Each row is a point. To make a cloud, some directions were put in groups of two or more. Within a group, all points are equally far from the middle, so they leave a hole (a ring in 2 directions, a hollow ball in 3). The other directions are filled evenly. Then the cloud was stretched, turned, moved and blurred a little. Count the holes, and give their numbers of directions, smallest first.

Cloud (19 x 3):
[[ 0.3  3.4  1.2]
 [-3.6  1.3 -3.2]
 [ 2.1  2.7 -2.8]
 [-3.6  5.9 -2.3]
 [ 3.3 -1.5  5.7]
 [-1.3  6.3 -0.4]
 [ 3.0  1.4 -2.6]
 [-0.1  0.9  1.2]
 [ 0.0  0.5 -5.2]
 [ 2.3 -4.2  0.4]
 [ 3.2 -5.4  1.2]
 [ 1.6  3.6 -2.9]
 [-2.5  3.9 -1.7]
 [ 2.8 -3.8  0.4]
 [-0.8 -0.4 -4.3]
 [-4.3 -3.4  0.4]
 [-0.5 -0.8 -1.8]
 [-4.6 -1.0 -1.3]
 [-2.1  5.5  1.8]]
Holes: 0

Cloud (47 x 6):
[[ 0.8 -6.5 -0.1  2.1  1.5  3.0]
 [-0.3 -0.5  4.4 -1.1 -5.4 -3.4]
 [-4.6 -0.9  2.4  1.2  1.7  3.7]
 [-1.0 -5.4  1.1  1.3 -1.3  3.1]
 [ 1.2  2.8  3.7 -1.4 -6.0  3.2]
 [ 4.9 -4.8  1.3 -3.3  3.2 -0.5]
 [-1.6  1.3 -1.3 -1.3 -6.2  2.9]
 [ 0.2 -1.1  0.1 -0.2  2.6 -4.4]
 [ 0.2  2.4  4.6 -2.4  4.0 -1.8]
 [ 0.6 -1.7  2.7  2.3  8.1 -0.2]
 [ 0.8 -0.5 -1.8 -2.2 -8.0  1.1]
 [ 1.8 -5.0 -1.4  0.2 -3.1 -0.2]
 [-0.9  4.0 -0.2  0.6  3.1  3.8]
 [ 1.1 -0.7  2.5  4.4  4.3  5.4]
 [-0.7 -5.3  1.3 -1.3 -3.2  0.9]
 [ 1.7  4.1  2.0  5.8 -2.4 -1.1]
 [-4.5 -3.6 -5.7  2.9  1.3  0.5]
 [ 1.9  1.1  1.4 -0.6 -1.0  1.2]
 [-1.4  4.0 -3.3 -4.4 -0.3 -2.4]
 [-4.9  0.0 -1.1  0.0  1.3 -1.4]
 [ 1.8  1.4 -1.0  2.4  3.2  6.9]
 [-2.4  2.0  1.1 -4.3  0.7  5.9]
 [ 2.0 -1.9  0.6 -0.2  5.2 -2.9]
 [ 0.8  3.6  2.7 -1.3  6.4  0.3]
 [ 2.9 -1.4  1.5  0.8  6.0 -2.0]
 [-0.4  0.9  1.6 -0.8  3.0  0.5]
 [ 4.1  3.1  0.6 -3.5  1.6  1.0]
 [-2.4  0.7  5.6  4.9 -1.0 -3.4]
 [ 1.0  0.2  4.7 -2.0  4.0  2.0]
 [ 5.5 -2.4 -1.7  1.7 -1.0  3.3]
 [ 2.7  3.7  4.4 -0.7  3.0  2.9]
 [-1.1  1.7  1.9 -0.7 -5.3  4.8]
 [ 0.1  2.1 -0.3 -4.6  2.6  3.0]
 [-0.3  1.9 -0.1  2.2  3.5  3.2]
 [-0.2 -2.2 -3.7  6.5 -3.8 -0.3]
 [ 0.6 -0.5  5.0 -2.1  1.5  0.2]
 [ 2.9 -6.2  1.6  2.6  2.0  1.8]
 [-5.7  4.4 -3.9 -3.4 -1.5  1.4]
 [ 5.7 -1.9 -1.7 -3.8  1.5 -2.1]
 [-3.7  2.9  5.8 -1.9  2.8 -1.1]
 [ 1.0 -4.3  2.6  2.9 -0.6  4.1]
 [-0.6 -1.2  3.8  0.1  0.2 -1.5]
 [-3.1  1.7  4.0 -5.9 -1.5  1.7]
 [-1.5 -3.5 -4.0  3.4  3.5 -0.8]
 [ 0.1  2.0 -4.3 -3.8 -1.2 -0.5]
 [-0.7  0.2 -4.0  0.0 -2.8 -1.4]
 [-0.2 -2.3 -2.0  3.0  1.0 -3.8]]
Holes: 0

Cloud, 73 rows:
[[-5.1 -4.1  2.0  0.1 -0.5 -0.6 -0.2  0.8]
 [-0.2  5.9  0.9  1.6  4.1 -0.2  2.4  1.2]
 [-0.6 -1.3  3.8  0.3 -1.2 -1.9 -7.2 -2.7]
 [-7.1  1.5  3.7  1.5 -3.4 -0.6  1.2  1.3]
 [ 2.2  1.4 -2.6 -2.2 -0.7  5.4  0.0 -2.6]
 [-0.6  0.8  0.8  3.7  0.2 -1.4  0.2 -5.8]
 [ 0.8 -1.2  1.9 -0.3 -1.0 -3.5  0.1 -1.7]
 [-0.7 -2.2 -3.0 -1.8  2.0 -6.2 -0.4 -2.0]
 [-0.1  2.5 -1.4 -2.4 -0.1 -6.1  3.2 -0.1]
 [ 1.5  4.7 -1.5 -1.9  0.8  4.2  5.0  0.6]
 [ 3.1  0.9 -2.2 -0.6 -0.3 -1.0 -3.3  2.1]
 [-0.9 -1.0  0.4 -4.4  5.1 -3.3  1.5 -0.3]
 [-5.0  3.1  2.7 -2.1 -3.4  1.5 -1.0  0.5]
 [-7.9  1.5 -3.7  3.0  3.4 -4.2  0.4  1.9]
 [-3.0  2.4 -3.2  0.9 -1.4  6.9 -2.5 -3.1]
 [-4.7  2.8  0.5  3.0  0.3  0.4  1.0  2.8]
 [ 1.7  8.1 -0.6 -3.2  1.9 -2.1 -2.8  0.1]
 [-2.2  2.5  4.2 -4.9 -4.0  0.6  1.3  2.8]
 [-5.7  0.8 -2.4  3.8 -2.5 -2.4  2.6 -6.8]
 [-1.1 -4.3 -2.4  1.7  0.0  3.9  0.7 -4.3]
 [ 5.5 -1.1 -3.9 -0.1 -0.9 -2.9 -1.2  0.4]
 [ 3.3  4.1 -1.7 -5.3  2.0  3.7  2.7 -2.9]
 [ 0.3  0.7  1.4 -5.1  1.3 -3.7 -0.5 -0.8]
 [-7.8  1.5  5.6 -3.2  1.5 -0.7  3.7  0.7]
 [-3.3 -1.7 -2.2  2.4 -1.3 -5.5  0.2  3.1]
 [-0.2  3.2 -2.1 -5.0  3.6  0.6  6.8 -1.2]
 [ 2.6 -4.4  1.7 -4.8  0.0 -1.0 -2.2 -2.7]
 [-1.7  5.6  1.2  1.9  1.4  0.3  4.7  0.1]
 [ 1.4  4.8  3.5  2.7  0.0 -4.2 -1.5 -3.2]
 [-4.0  1.4 -2.3 -5.5  0.5  2.5  3.6 -3.0]
 [-5.7  1.1 -1.8 -5.6  0.6  4.3  2.1 -3.2]
 [ 5.7  0.6 -4.4  3.1  5.3  1.4 -0.5 -1.4]
 [-0.5  0.3  1.4 -4.5 -0.7 -1.4 -0.2  1.6]
 [ 0.3  3.3  3.0  3.4 -2.4 -5.0 -0.2  1.5]
 [-7.0  2.4 -1.9 -3.7 -1.5  1.6  3.7  0.0]
 [ 1.4  2.5 -3.4 -3.3  2.8 -1.9  7.9 -1.0]
 [ 1.6 -4.0 -0.4  2.3  1.1 -2.6 -1.5 -3.0]
 [-3.3  1.1 -3.7 -5.6  1.5 -3.1  2.2 -3.6]
 [ 1.8 -1.4 -4.3  2.3  3.0  3.6 -0.6  0.3]
 [-0.6  1.7 -3.4  3.2  2.5 -3.0 -0.3 -1.8]
 [-2.0 -1.8 -3.4 -4.3  6.6 -0.7  1.7 -0.2]
 [ 2.0  1.0 -0.3  2.9  3.3  1.8 -1.4  6.8]
 [-2.8  5.1 -0.4  3.9 -3.2 -2.3  2.4  2.1]
 [-1.4  0.1 -4.3 -4.7  0.2  1.9  2.1 -2.4]
 [-0.4  7.2  0.1 -1.4  2.2 -2.1 -0.3  2.5]
 [ 1.9  3.0 -0.2 -0.5  4.6  5.3  1.7 -0.9]
 [-0.6 -0.2  0.9 -3.7  6.1  1.2 -1.2  0.5]
 [-2.9  2.7 -4.1  4.2 -2.9 -2.0 -2.2  2.3]
 [-2.4  3.8 -0.7  3.5  0.0  0.3  3.2 -2.1]
 [ 5.1 -2.6  2.2 -1.5  3.9 -3.5  1.0  0.8]
 [ 0.2  2.0  3.0  4.4  0.8  3.5  1.4 -2.2]
 [ 4.8 -1.1  3.2 -1.0  0.5 -4.8  0.6  3.7]
 [ 6.9 -1.3  1.6  4.1 -2.4 -2.9 -1.5  0.9]
 [ 0.5  1.0  1.2  5.5  2.8  2.9  0.3  2.4]
 [ 1.4 -2.2  0.1  5.4  2.1  1.1  1.3  4.0]
 [ 0.6  1.6 -2.0  5.2  3.8 -4.3  5.3  3.0]
 [ 0.6  1.8  7.1 -5.6 -0.4 -2.1 -1.9 -1.8]
 [-3.3  3.7 -2.5 -4.6  3.7 -0.4 -0.2  1.0]
 [ 2.4 -2.0 -0.9 -3.4 -1.1 -2.8 -1.6  5.7]
 [ 3.8  2.6 -3.7  3.9 -1.6  4.8 -0.2 -1.3]
 [-4.0  0.8 -3.4  3.4 -1.7 -3.9  2.7 -6.4]
 [-4.6  3.8 -1.3 -1.2  4.3 -0.7 -0.6 -3.7]
 [ 0.6  2.7 -4.3 -0.7  3.6 -1.7 -2.1 -5.2]
 [ 1.2  0.8  5.7 -4.6  2.3  3.9  2.4  0.9]
 [ 4.7 -4.4  0.7  3.3  0.8 -1.5 -1.2 -1.8]
 [-2.4  0.5 -4.3  0.0 -1.3  0.4 -2.9 -5.3]
 [-1.5  2.5 -1.3 -6.6  5.1 -2.6 -3.1 -0.4]
 [-1.5 -2.7  2.0  3.5 -0.6 -4.7 -0.6  3.6]
 [-1.1  0.0  1.8 -0.5  1.5 -1.5 -0.4  0.3]
 [-3.6  0.9  3.4 -2.2  1.0  0.9 -0.5 -0.9]
 [-3.8  2.5  2.3 -0.3 -0.2 -3.2  3.6 -5.2]
 [ 3.3  0.6 -1.6 -3.3  5.1  0.6  0.5 -2.5]
 [ 4.8 -1.5 -0.3 -1.7  0.0 -0.6 -3.1  3.5]]
Holes: 0
